Rows are points. Any point is a mix of the corners, with weights that add up to 1. It lies inside the corners' shape when no weight is negative. Say inside or outside, and name the corners with a negative weight.
In the rows, zero is written as 128.

Corners:
(1): [140 157 177]
(2): [ 59 111  89]
(3): [163 152 129]
(4): [139 105 105]
Points:
[138 153 170] => inside
[181 145 137] => outside (2)
[100 139 114] => outside (4)
[154 144 127] => inside

Corners:
(1): [132  77 167 170 154 194  87 196]
(2): [ 69 107 140 133  44 199 101  67]
(3): [177 111 127  88 127  89 131 148]
(4): [141 117  79 127 154 137 118 189]
(5): [ 99 130 106  74 114  99 192 141]
(6): [ 86 129 118 155  42 129 140 106]
(7): [108 158 112 102 173  94 128 148]
(8): [124  98 112 130 122 128 162 103]
(9): [168 163  96 118 125 129 174 149]
Points:
[107 138 105 102 106 113 156 120] => outside (1)
[122 100 119 106 159 127 134 145] => outside (6, 9)
[107 140 103 111 144 111 163 148] => outside (2, 3)
[ 99 135 128 122  88 134 171 112] => outside (3, 4)
[110 131 115 110 128 119 144 132] => inside
[111 114 121 117 121 126 135 133] => outside (9)

Corners:
(1): [106 138  86  98  85 133 120 135 134  82 170]
(2): [147  91 117 133 130 106 138  78 163 104 137]
(3): [137 112  93 127 138 154 163 115 137 146 125]
(4): [135 153 131 130 133 123 108 153 145 138 137]
(5): [128 137 151 129 113 172 109 134 103 136 130]
(6): [164 118 134  92 155  84  78 148 105 136   7]
(7): [ 84 139  73 165 137 157  57 109 147 138 137]
(8): [210  57 124 156 131 129 170 114 147  72  79]
(9): [144 109 130 105 125 164 153 126 183 110 103]
(10): [163  87 135 121 131 172  95 146 113 119 156]
(11): [ 75  87 105 154 172 122  86 134 138 118 114]
(12): [114 114 118 163  79 158 113 133 141 165 161]
Points:
[153  99 143 121 141 140 144 128 140 144 111] => outside (1, 7, 8)
[117 111 110 138 137 129 114 125 147 117 109] => outside (10)
[129 115 107 150 134 151 142 111 155 139 136] => outside (1, 6, 10)
[135 111 118 127 128 140 119 124 148 117 126] => inside
[129  99 104 143 142 133  97 128 117 122  92] => outside (2, 4, 9)
[134 100 110 154 150 128 102 122 138 139 105] => outside (1, 5, 9)

Corners:
(1): [160 205 145 100  92 178 124 152 123 127 121 142 172 123 150 115 131 107]
(2): [136 134 148 145 121 134 139 180  61 133  83 124 131 132 116 102 151 159]
(3): [ 75 169 132 137 175 122 137 177  89 166 128 139 118 136 129 119 117 165]
(4): [123 132 108  85 176 100 168 194  84  77 137 116  83 154 142 170 165 110]
(5): [152  73 172 111 117 123 138 180 106 125 138 126  89 149 157 118  79 164]
(6): [148 106 143 162 111 126 114 126 111 134 142 131  85 203 122 126 100  85]
(7): [126 135  71  57 159 105 158 170 118 121 154  97  69  56 102 109 131 120]
(8): [101  84 160 119 131 148 115 156 134  76 110 155 153  93 110 125 165 150]
(9): [132 153  90 187 207 114 113 160 112 236  94 133 135 151 146 137 120 168]
(10): [145 147 157 110 156  92 135 136 116 115 183 119 125 110 124 119 106 123]
(11): [ 84 167  98 130 139 181 170 128 155  77 121 102 136 101 177 127 174  98]
(12): [133 133 169 109  70 115 135 170 119 170 142 112 110  97 146 157 135 163]
(13): [ 90 159  71 134 160  84 157  99  97 215 136 104 203 179 151 182 124 143]
(14): [191 165 187 120 120 183 155 209 101 215 153 144 175  75 136 119  84 128]
(15): [159 118 136  94 182 132 145 132  97 193 138 122 109 128  86 123 143 184]
(16): [139 129 159 177 107 156  54 174 134 108 117  69  88 137 109 102  76 117]
(17): [106 145 175  91 145 154 102  40 108 105 110 152 179  87 169 181 139  89]
(18): [116 216  83 149 153 141 165 132 122  72 163 143 134  56 130 135  84 134]
(19): [149 137 223 114  95 177 114 110 168 110 102 143 150  96 136 125  63  92]
Points:
[123 154 118 122 156 120 136 139 102 141 143 120 133 121 127 138 140 129] => outside (5, 19)
[132 142 137 136 137 138 130 145 115 156 126 127 137 124 135 126 115 138] => outside (4)
[135 127 149 146 141 131 124 138 120 145 138 118 112 147 139 137  95 125] => outside (1, 2, 7, 8)
[131 155 142 124 135 142 133 147 119 138 130 123 137 111 131 131 123 124] => outside (5)
[129 144  88 147 129 118 144 171 116 139 141 105 127 138 128 132 147 122] => outside (3, 5, 15, 17, 19)
[125 140 148 129 123 157 114 148 118 126 104 126 148 139 146 125 118 106] => outside (10, 12, 15, 18)
[137 135 139 120 130 136 133 149 115 127 131 124 122 121 132 131 121 124] => outside (3)

Corners:
(1): [ 93  95 139 108 111 147 134  83 154 183 197 112  94  56 130 107 126  96
 128  97]
(2): [100 108 132 170 174 177 157  81 122 105 114 128 160 128 147 107  87 156
 180 118]
(3): [134 109 111 136 168 179  74  73  63 188 156 145  86 167 176  86 166 160
 131  71]
(4): [143 175  79 114 153 130  85  97  99 155 174 150 164 149 142 117 172 123
  90 114]
(5): [141  99 147  88 135 174 157 136 113 149 120 134 150 139 153  99 112 171
 177  95]
(6): [114 102 166 134 126  95 112 156 127 144  98 110 144 129 100 171  85  57
  82 142]
(7): [108  88 110 131 200 152 160 166 155 151 117 161 114 107 178 107 177 115
 136 114]
(8): [142 107 184 134  92 134 106 106 124 151 171 133 108 143 171  87 139 107
  89 127]
(9): [107 130 184 133 122 158 144  85  83 161 154  81 131  41  81 122 126 173
 156 140]
(10): [ 93 100  98 126 120 193 121 171  99 155 156 127 167 128 123 164 163 116
 148  99]
(11): [ 86 138 109 141 181 167 122 135 141 135 151 175 161 174 104 111 108  98
 122  95]
(12): [155  94  86 121 134 106  99 185  81  94 133 113  81 151 187  95 125 174
 147 124]
(13): [121 140 117 153 103  84  82 169 129 116 140 165 116 196 146 156  70 152
 118 178]
(14): [158  95  89 162 112 103  99 170 142 159 192 143 151 137 146 150 139 127
  83  93]
(15): [108 133 149 163 116 178 154 114 115 138  95 147 132 103 144 100 106 184
 163  76]
(16): [124  87 147 149 130 112  97 125 183  86 111 159 135 110  89 179 160  58
 122  92]
(17): [122  84 190 120 107 167 154 135  77 102 120  92 122 118 135 152  63 194
 101 138]
(18): [166 156 115 118 171 115 144 140 169 150 135 124  99 175 152 112 130  65
 128  99]
(19): [ 74 163 173  95 117 164  77 136 159 133 185 113 131  95 173 108 134  78
 174 116]
(20): [141 139 124  95 102 148  90  78 150 158 138  66  97  59 109 100 182 159
 156 131]
(21): [ 94 145 143 131 127  81 146 133 182 156 129 127 129 143 100 133 130  74
 134  88]
Points:
[119 125 159 120 102 138 125 108 146 137 161 105 139  94 112 145 127 117
 131 121] => outside (3, 6, 7, 11, 12, 15)
[116 128 131 132 138 124 128 127 143 140 137 129 129 134 130 123 129 111
 135 105] => inside
[125 120 119 116 139 145 115 137 136 155 144 138 133 130 146 114 152 104
 134  90] => outside (2, 9, 13, 17)
[128 105 116 132 131 135 110 127 120 154 145 150 111 152 152 112 148 139
 116  92] => outside (2, 6, 9, 18, 19)
[ 78 112 152 133 130 137 134 141 152 117 107 122 144  91 103 143 109 107
 176 125] => outside (3, 4, 8, 14, 17, 18)

Corners:
(1): [106 130 152  97  97 138  87  71 107 122 113 140 110 158 123 137 131  63
 163  60]
(2): [175 131  54 107 157 182 177 180 188  75 152  86 142  68 109 115 175 166
 144 119]
(3): [170 154 115 169 158 139 134 141 166 175 132 118 180 125 131 171 118 128
  69 124]
(4): [103 129  88 189  95 180 144 168 162 115  68 129 120 178  89  99 124 155
 136 139]
(5): [127  88 159  94 122  90 138  98  96  99 160  89 174 118 166 164 147  84
 118 108]
(6): [ 87 115 159  62 118  78 115  92 127 168 108 109 129 155 146 122 147 100
 156  85]
(7): [ 62  93 147 118 152 118 106 109 146 142  46 134 132 137 121 124 122  55
 167  95]
(8): [219 100  69 133 159 160 176 129 129 121 183  88  89 105 167 112 144 171
 170 138]
(9): [107 143 125 171 152 148  72 179 144 138 118 132  60 134 126 109 111 113
  92 152]
(10): [104 131 123 135 168 161 105 125 131 164 130 140 133  92 133  76 108 141
  87 157]
(11): [165 131  81 122 171 206 165 115 143  68 147  88 123 153 140 146 191 167
 145 133]
(12): [136 199 155 185 154  93 159 155 159 139 103 138 157 107 138 147 126 154
  69 106]
(13): [168 134  66 144 159 147 127 137 167  81 176  43 150  89 169 119 117 161
 138 135]
(14): [ 88 144 124  94 128  76 116  71  29 118  97 117 145 173  90 150 135  85
 160  42]
(15): [134 104 117  65 134 101  92  54  81  83 132 154 142 177  91 166 155 108
 234  86]
(16): [105  93 161  97 122 129 114  76 111 142 119 115  81 141  69 132 115 121
 163  96]
(17): [119 204 166 169 141 156 140 166 129 178 113 131 113 134 123 130  93 142
 130 148]
(18): [118 180 100 131 152 154 127 157 147 134 116 135 122  85 144 184  84 164
 100 123]
(19): [ 59  90 172  88 136 111 120 106 117 128 139 149 100 186 116 116 103  80
 171  72]
(20): [102 143 188 139 132 143 115 160  97 136  57 156 133 172 100 134 113 166
 131  68]
(21): [167 154 143  97 132  96 136 109 111 107  94 112 117 171 131 131  79 103
 115 105]
Points:
[114 127 136 115 138 126 125 119 127 129 122 121 126 136 127 138 120 119
 136 103] => inside
[128 118 126 117 130 135 121 130 139 128 142 115 113 125 129 127 111 118
 132 126] => outside (7, 11, 12, 14, 20)
[116 140 134 132 148 128 128 130 123 129 112 127 133 143 130 139 121 130
 129 110] => outside (1, 2, 16)
[118 130 129 121 141 131 127 122 121 124 114 120 122 135 126 127 125 121
 146 108] => outside (3)
[135 137 132 123 138 142 132 127 135 125 123 129 119 141 126 137 127 134
 132 118] => outside (7, 13, 14)
[115 144 145 114 137  73  99 106 117 131 132 123 149 131 136 133 118  64
 126 100] => outside (4, 8, 11, 16, 18, 20)
[111 140 131 120 141 131 119 122 124 129 114 127 132 130 122 137 118 125
 127 107] => outside (8)

Corners:
(1): [159 145 141 249  91 177 170 145  84  94 123 121 149 134 178  61  76 222
 104 152]
(2): [119 148 122 152 148 143 127 149 100 128 139 100 106 113 141  74 110  95
 160 113]
(3): [106 108  99 126 160 131  95 101 113 166 107 198 100 104 126 147 126 137
  81 146]
(4): [127 144  92 146 125  74  81 117 129 133 133 126 138 160 177 159  67 129
 148 118]
(5): [150 131 181  65 117 129  91 126 144 180 130 122 110 115 167 198 105 140
  87 192]
(6): [130  86  90 110 136 137 131 133 171 137 103 179 107  71  85 164 107 154
  61 159]
(7): [ 96 136 146 137 156 149 105 128 169 144 166  95 129 116 122 138 125 163
 116 122]
(8): [151 171 133 146  95 108 114 167 135 122 114 132 133 126 129 136 148 128
 107  72]
(9): [146 175 190 135 152 140 111 122 188 114 155 114 121 153 133 106 108 200
 180 113]
(10): [ 98 166 129 119  60 101 119  96 140 182 108 118 165 144  67 174 154  81
 104 154]
(11): [147  75  99 131  54 122 131 124 143  99 119 147 128 175 100 203 108 166
  82 124]
(12): [136 145 149  92 149 106  73 161 105 155 117 115 152  77  81  96 158 137
 120 127]
(13): [101 120 110  82 198  75 127 135 100 174 133 143  47  97 129 183 100 137
 110 122]
(14): [112 121 120 142 116 106 140 142 154 150 131 118 160 125 133  46 104 118
  77 127]
(15): [142 144 109 161 163 100  93 177  63 137  69 145 164 176 149 100 138 107
 131 149]
(16): [148 131 187 133 148 167  96 157  93 108  61 160 190 129 150 127 112 172
 112 154]
(17): [150 102 159  78 149 137 101 152 136 127 143 167 192 100 119 143 144 158
 113 169]
(18): [169  91  91 141 138 172 150  62 163 148  57 173 142 119 112 127 116 187
 107 137]
(19): [131 143 122 115 108 139  99 205 128 134 118 137 192 153 126 103 143 158
 138 106]
(20): [114 193 120 113 158 101 109 129 141  94 125 101 124 185 155 113 104 145
 146 115]
(21): [ 80 143 120 113 104  63 113 122 132 138  98 104  89 149 143 181 141 135
 116 129]
Points:
[135 136 126 123 141 123 101 140 125 124 109 142 140 138 141 124 116 141
 125 128] => outside (1, 7, 10, 13)
[134 136 153 128 135 132 117 127 116 142 112 126 129 131 146 130 116 153
 107 160] => outside (4, 6, 8, 19)
[146 130 141 119 124 134 122 147 125 127 109 137 143 127 122 140 127 156
 117 142] => outside (3, 4, 7, 14)
[136 143 146 119 143 110 101 164 125 120 127 120 141 139 150 128 112 158
 122 134] => outside (2, 3, 10, 18)
[134 133 133 114 128 129 112 128 147 142 137 134 132 121 130 140 113 151
 113 139] => outside (15, 16, 21)
[131 140 141 127 136 123 106 137 129 133 113 131 137 137 139 136 115 150
 122 137] => inside
[135 123 108 137 137 123 126 116 137 137 125 144 121 122 114 130 112 147
 108 127] => outside (5, 16, 19, 21)
[141 134 142 128 142 137 117 132 131 128 120 128 145 126 130 118 107 151
 121 144] => outside (3, 8, 19, 21)
